Each row is a point. Each copy is the shape, with its points in the same order, turned, moved and blurred by noise. Some copies are also mirrored. Which?
In the rows, 100 means zero.

Shape:
array([[126, 101,  54],
       [ 52, 108, 117],
       [ 85,  76, 122],
       [161, 164, 147],
       [ 66,  64, 132],
       [ 62, 147, 107],
       [103,  47, 120]])
Copy 1:
array([[114, 160, 106],
       [ 91,  70,  83],
       [142,  88,  72],
       [141,  90, 195],
       [134,  69,  58],
       [ 69,  78, 115],
       [167,  98,  63]])
Copy 1 is: only turned
Copy 2:
array([[ 73,  66, 128],
       [123, 113,  51],
       [147,  81,  86],
       [112, 172, 165],
       [155,  70,  79],
       [ 83, 125,  76],
       [155,  51, 109]])
Copy 2 is: mirrored
Copy 3:
array([[ 87, 183, 104],
       [ 75,  81, 127],
       [104,  87,  99],
       [ 18, 107,  38],
       [127,  75, 118],
       [ 45, 103, 136],
       [132,  96,  91]])
Copy 3 is: mirrored

Shape:
array([[109,  93, 138, 126, 101,  89],
       [ 58, 114, 108, 114, 166, 124],
       [138, 113,  93,  52,  92, 126],
       [142, 127,  71,  67, 146, 145],
       [ 94, 131,  60,  54, 110,  97],
       [ 54,  82, 122,  77, 119,  43],
       [ 79,  94, 133,  56, 103, 132],
       [157,  65, 146, 124, 167, 103],
       [ 86, 146,  77, 132,  75,  90],
       [122,  70,  78, 106,  83, 110]])
Copy 1:
array([[104,  52,  65, 106,  84, 107],
       [116,  78,  84, 108, 105,  18],
       [ 49, 114, 113,  71,  81, 107],
       [ 43, 144,  87,  83,  77,  56],
       [ 52, 108, 112,  77, 142,  75],
       [ 78,   5, 103, 101, 138,  78],
       [ 86,  61, 135,  80,  73,  79],
       [ 63,  57,  26, 128,  29,  67],
       [121, 106,  78,  95, 148, 116],
       [ 69,  96,  97, 139,  96, 118]])
Copy 1 is: mirrored
Copy 2:
array([[ 66, 131,  85, 104,  83,  91],
       [108, 159, 157, 103, 110, 108],
       [ 93,  52, 102, 115, 139,  93],
       [132,  84, 125, 112, 168,  74],
       [109,  85, 125, 164, 138, 122],
       [ 60, 146, 102, 134,  97, 166],
       [ 68,  81, 143,  88, 106, 127],
       [ 86, 156,  64,  54, 142,  80],
       [105, 109, 108, 176,  67,  79],
       [121,  84,  69, 110,  87, 106]])
Copy 2 is: mirrored

Shape:
array([[ 95, 122, 124, 109,  41,  86, 155,  68],
       [120,  87, 101,  57, 108,  85,  73,  78],
       [128,  59, 109,  65,  50, 143,  73, 143],
       [112, 108, 105,  74,  79, 110, 139,  70],
       [115, 130,  66, 114,  79,  47,  67,  86],
       [ 59, 107, 118, 135, 125, 113,  86,  99],
       [ 41, 100,  74,  80,  99,  69, 127,  95],
       [ 47,  65, 164,  68,  82,  69,  95, 129],
       [102,  97,  49, 106, 109,  67, 144,  69],
       [ 91, 104, 119,  71,  75,  99,  93,  74],
       [ 89, 134,  88,  62,  88,  54,  69,  87],
       [ 65,  63,  94, 128,  78, 103,  67,  91],
       [ 73,  69, 108,  96, 114, 111,  41, 111]])
Copy 1:
array([[ 65,  93, 104,  86, 110,   5,  78, 116],
       [ 87, 120, 129,  86, 134, 106, 136, 131],
       [ 69,  77, 153, 129, 169,  87, 152,  70],
       [ 73, 114, 133,  86,  93,  40, 114, 113],
       [107,  75,  64,  76, 118,  93, 138, 156],
       [104,  90, 113, 131,  92, 118,  69, 104],
       [111, 128,  59,  91,  99,  65,  99,  79],
       [100, 145, 115, 144, 182,  71,  69,  94],
       [124, 108,  95,  42,  81,  59, 114,  98],
       [ 58, 120, 122,  96, 120,  70, 107, 116],
       [ 82, 131,  72, 110, 125,  87, 138, 144],
       [ 76,  82,  92,  87, 143, 122,  75,  94],
       [ 90, 104, 123, 122, 148, 143,  98,  93]])
Copy 1 is: only turned
Copy 2:
array([[136,  87,  67,  55,  99,  68, 103, 137],
       [ 68,  95,  84, 111, 136,  72,  88,  60],
       [115,  32, 111,  79, 117, 110, 128,  21],
       [118, 101,  84,  78, 135,  77, 119, 112],
       [ 52, 109,  69, 105,  64,  27, 114,  79],
       [121,  92, 116, 153,  62,  87,  74, 106],
       [101, 140, 138,  83,  85,  67,  76,  95],
       [116,  94, 100,  68,  73, 125,  25,  50],
       [ 62, 123, 119,  75, 109,  60, 123, 135],
       [118,  82,  89, 104, 116,  69,  85,  82],
       [ 84, 128,  61, 101,  85,  36,  89,  59],
       [ 88,  50, 131, 116,  74,  68,  59,  89],
       [ 85,  67, 128, 143,  91,  84,  66,  45]])
Copy 2 is: only turned
Copy 3:
array([[126, 130, 125, 116,  51,  55, 152, 113],
       [115, 123,  59, 105, 118, 108,  91, 120],
       [124, 124,  94, 133, 109, 189, 150,  94],
       [111, 133,  83, 133,  87,  72, 136,  93],
       [105,  77, 102,  45, 107,  85, 114, 115],
       [111,  80, 139, 134,  89, 102,  61,  84],
       [152, 125, 103,  90,  91,  70,  84,  48],
       [183, 150, 111, 112,  56, 137,  66, 104],
       [ 84, 133,  92,  72,  97,  52, 104,  57],
       [137, 118,  94, 121, 101,  90, 113, 116],
       [149,  85,  68,  71, 104,  86, 103, 113],
       [122, 117, 154, 100, 124, 126,  88,  92],
       [126, 102, 113, 118, 132, 150,  58,  95]])
Copy 3 is: only turned
Copy 4:
array([[ 90,  98,  29,  53, 104,  71,  86, 110],
       [ 92, 106, 114, 103,  96,  69, 108,  35],
       [106,  44, 112,  92, 149, 136, 116,  51],
       [ 62,  94,  78,  86, 110,  62,  92,  94],
       [127, 142,  68,  98,  64, 107,  66,  49],
       [115, 157, 119,  85, 119,  93, 117, 118],
       [101, 113,  82, 115,  55,  86, 133, 119],
       [147,  87,  99,  73, 110,  65, 185,  86],
       [ 91, 106,  93, 105,  47,  72,  62, 117],
       [ 81, 110,  80,  81, 105,  85, 126,  65],
       [110, 135,  63, 121,  72,  85, 118,  40],
       [117, 120, 119,  53,  82, 134, 114,  89],
       [126, 127, 148,  90, 106, 117, 135,  65]])
Copy 4 is: mirrored
